Each point is reached from the start by the listed moves, each made 0, 1 or 2 times, or once backwards (-1), plus a little noise. Say if it took an odd or an even number of moves. Then give how often each move was made.

Moves:
(1): [ -5.8 -11.5  -9.3]
(2): [-1.5 16.0 -7.8]
Start: [  7.8 -23.9  14.5]
Points:
[ -1.9 -63.0   3.6] -> odd (2, -1)
[ 5.5  7.5 -0.2] -> even (0, 2)
[  4.1 -51.3  13.1] -> even (1, -1)
[  7.9 -23.7  14.3] -> even (0, 0)

Moves:
(1): [-0.5  7.6 13.9 16.7]
(2): [ -1.6  30.5 -15.7  -4.0]
(3): [-5.5 19.5 15.6  7.3]
(4): [-21.5 -12.0   2.8  14.9]
Start: [ 1.8  5.9 -3.8 -0.7]
Points:
[-53.0  42.8   2.9  24.3] -> even (-1, 1, 2, 2)
[ 29.3   0.0 -21.5 -23.0] -> even (0, 0, -1, -1)
[  1.0  27.7 -31.6 -22.4] -> even (-1, 1, 0, 0)
[-10.2  44.9  26.9  12.1] -> even (0, 0, 2, 0)

Moves:
(1): [11.0  4.9  0.9  0.3 -0.9 -7.1  5.1  1.1 -3.9]
(2): [-8.4  5.3  4.2 -8.6  0.1 -1.8 -9.1  5.2  0.8]
(3): [-4.9 -0.5  5.2 14.1  1.5 -5.4  1.1 -3.8 -1.6]
(4): [ 19.3  -5.0   1.5  -5.2  -6.6  -7.9   4.9 -16.6  -6.3]
(5): [-1.9 -6.8  1.6 -6.6  9.6 -5.5  7.3 -2.5 -3.2]
(6): [ 20.5   6.6  -7.7 -30.1   8.6   7.9 -18.9  -9.1   4.6]
Start: [ 9.7  6.1 16.4 -3.7  4.8 -1.0  2.3 -0.4  8.6]
Points:
[-15.2 -17.9  35.8  43.8   4.7 -25.5  30.7 -19.9  -5.2] -> even (-1, 0, 2, 1, 1, -1)
[ 94.9   5.7  10.3 -65.6   5.5 -23.3   9.2 -37.7  -7.6] -> odd (2, 0, -1, 2, 1, 1)
[ 29.2 -11.6  17.7 -38.2  28.5  -9.6  -1.9 -36.3   3.0] -> even (-1, 0, 1, 1, 2, 1)
[ 38.5  -5.7  25.0 -30.2   2.0 -24.5  10.2 -31.5  -6.5] -> even (0, 1, 0, 2, 1, 0)

Moves:
(1): [ -6.4  -1.7   1.2  -8.9  -6.0 -13.2   9.0  -4.1  14.0 -21.1   0.7]
(2): [-8.6  3.2  2.5 -9.6  2.6 -9.0  4.2 -8.7 17.7 17.4 -3.3]
(3): [  5.6 -10.9  -3.3  -7.3  -5.2   4.0   0.6   8.9   4.7  -4.5   0.0]
(4): [-15.0   3.6   4.7  14.4 -12.2   0.2   5.5  -0.2   2.8  -6.1   6.4]
(5): [ 9.3  6.4 -8.3 -1.7 -7.5 -1.6 -6.6 -4.7 -0.6  0.4 -9.3]
(6): [-2.2 -8.7  5.9  2.7  0.3 -5.5 -0.9 -1.4  0.0  4.4 -1.1]
(7): [ -8.4 -10.1  -9.6  -1.2  -3.7  -9.9   5.3   2.3  -1.6 -13.1  10.6]
(8): [ 7.3  4.4 -1.6 -8.3 -3.1 -4.6 12.8  4.9 -0.1  8.2 -9.1]
(9): [ -6.6  10.4   9.7  -1.6 -10.3  -2.6   5.0  -1.8  -2.2   7.1   3.7]
Start: [-1.8 -4.4 -2.9 -8.9  3.6 -1.6  2.0 -3.8  4.2  3.2 -4.1]
Points:
[-93.4 -53.1   6.2  -2.5 -13.9 -68.0  37.5 -26.1  72.5 -49.0  37.8] -> odd (2, 2, 0, 2, -1, 2, 2, -1, -1)
[-47.0 -11.0   1.9  35.9 -42.5 -30.8  15.6  -9.0 -18.6 -30.5  25.3] -> even (0, -1, -1, 2, 1, 2, 2, 0, 1)
[-53.3 -25.4  28.1  34.7  -9.6  -5.9   4.7  -7.2  10.2  -8.3  24.7] -> even (0, 0, 0, 2, -1, 2, 0, -1, 0)
[-10.8 -28.9 -21.2   4.6 -57.8 -15.9  10.5  10.5  12.2 -63.9   2.9] -> even (1, -1, 2, 2, 2, 1, 1, 0, 0)
[-72.5 -13.8  37.4   5.2 -30.9 -26.6  33.4  -8.0  31.0  52.4  26.2] -> even (-1, 2, 1, 2, -1, 2, 1, 0, 2)
